Each row is a point. The window is the flat piece filled in between its corners: a triangle in 3 columns, a solid with four corners in 4, and so on. A path goes straight from each point to the next, and from the last back to the first. After which points does the path pass through the window?

Window (3 x 3):
[[-7.7 -0.3 -6.4]
 [ 4.1 -2.8 -3.2]
 [ 2.2  1.9  0.0]]
Path:
(1): [ 1.1 -1.6  1.1]
(2): [ 0.6 -1.5  3.7]
(3): [ 3.3  4.1 -4.9]
(4): [-4.5  1.9 -7.0]
(5): [-9.1 -3.8 -3.2]
(6): [ 0.5 -5.5 -1.5]
(7): [-0.8  3.6 -7.0]
(8): [-1.0  2.2 -8.3]
(9): [-2.5 -4.2 -5.1]
(10): [-0.8 -0.4 -0.9]
(11): [ 4.8  2.2 -5.3]
(12): [ 5.4  4.5 -0.6]
Through the window after points: 2, 4, 6, 10

Window (4 x 4):
[[-6.7 -4.0  1.2 -4.5]
 [ 0.5 -5.6  3.8 -4.4]
 [ 3.7  0.2 -5.0  0.3]
 [-3.2  0.0 -1.5  1.9]]
Path:
(1): [-3.3 -0.6  0.7 -3.2]
(2): [-2.8 -7.3 -2.2 -0.6]
(3): [ -1.4 -10.6   1.0  -5.1]
(4): [ 1.7  0.2  5.3 -2.7]
(5): [ 1.9 -1.0  4.8 -2.7]
(6): [ -1.8 -10.0   1.2  -5.4]
(7): [-0.8 -4.4 -1.5  2.7]
(8): [-0.2  1.8 -4.2 -1.1]
(9): [-1.7  1.0  4.0 -5.1]
(10): [  1.3 -11.4   3.1  -5.0]
(11): [-5.2 -9.9  2.2 -1.4]
(12): [-3.4  1.9 -1.3 -6.7]
(13): [-2.4  1.8  1.2 -4.2]
(14): [ 0.4 -8.0 -0.3 -3.3]
(15): [-2.9 -5.4  1.2 -3.0]
(16): [-1.2 -0.4  2.8 -5.3]
Through the window after points: 1, 3, 5, 15

Window (8 x 8):
[[  2.6   2.7   2.3   2.2  -5.5   5.2   4.9   3.2]
 [  2.2  -1.4 -10.0   3.5   4.4  -1.3  -4.9   3.6]
 [  3.1   5.3   2.7   2.6   0.7   3.3   0.6  -2.3]
 [  2.6  -6.4  -3.0   1.8   1.8  -4.8  -5.4   0.2]
 [ -1.7   6.5   7.1  -0.2   5.4   6.1  11.5   3.9]
 [ -3.2   4.5   2.3  -4.2   0.4  -2.9   0.7   2.9]
 [  1.1   0.4   4.6  -8.0   1.9   4.3  -0.3  -0.5]
 [  0.3  -0.7  -5.5  -2.0   3.7  -1.4   3.2  -2.0]]
Path:
(1): [ 2.3  6.8  4.2 -4.3  1.6 -3.4  7.3  5.4]
(2): [10.8  0.2 -3.5 -1.2  6.0  1.7 -0.2  6.4]
(3): [-5.6  1.4  1.6 -0.7 -2.1  2.4 -1.0 -1.3]
(4): [-7.8  3.6  0.1  4.2 -1.2  4.6 -0.8  2.4]
(5): [ 3.2  0.6  1.0 -4.0  1.0 -3.8  0.7  1.8]
(6): [ 5.5  3.6 -0.7  2.7 -1.3 -3.4  6.3  4.5]
(7): [-1.5 -0.2 -1.9 -3.1  4.1  1.8  0.2 -1.1]
(8): [-1.5  0.9 -1.9 -3.9 -0.1  4.7 -1.2 -2.6]
(9): [ 7.0  1.0 10.9 -4.2  3.6 -0.1  4.2  6.6]
(10): [ 9.1 -0.1 -5.8  4.3  6.1 -1.0  2.1  9.4]
(11): [-0.7 -0.5 -6.1  1.5  1.5  0.2 -3.9  0.5]
(12): [-3.2 -0.9  2.2  2.8 -0.2  9.8  2.4 -3.1]
Through the window after points: 4, 6, 8, 10
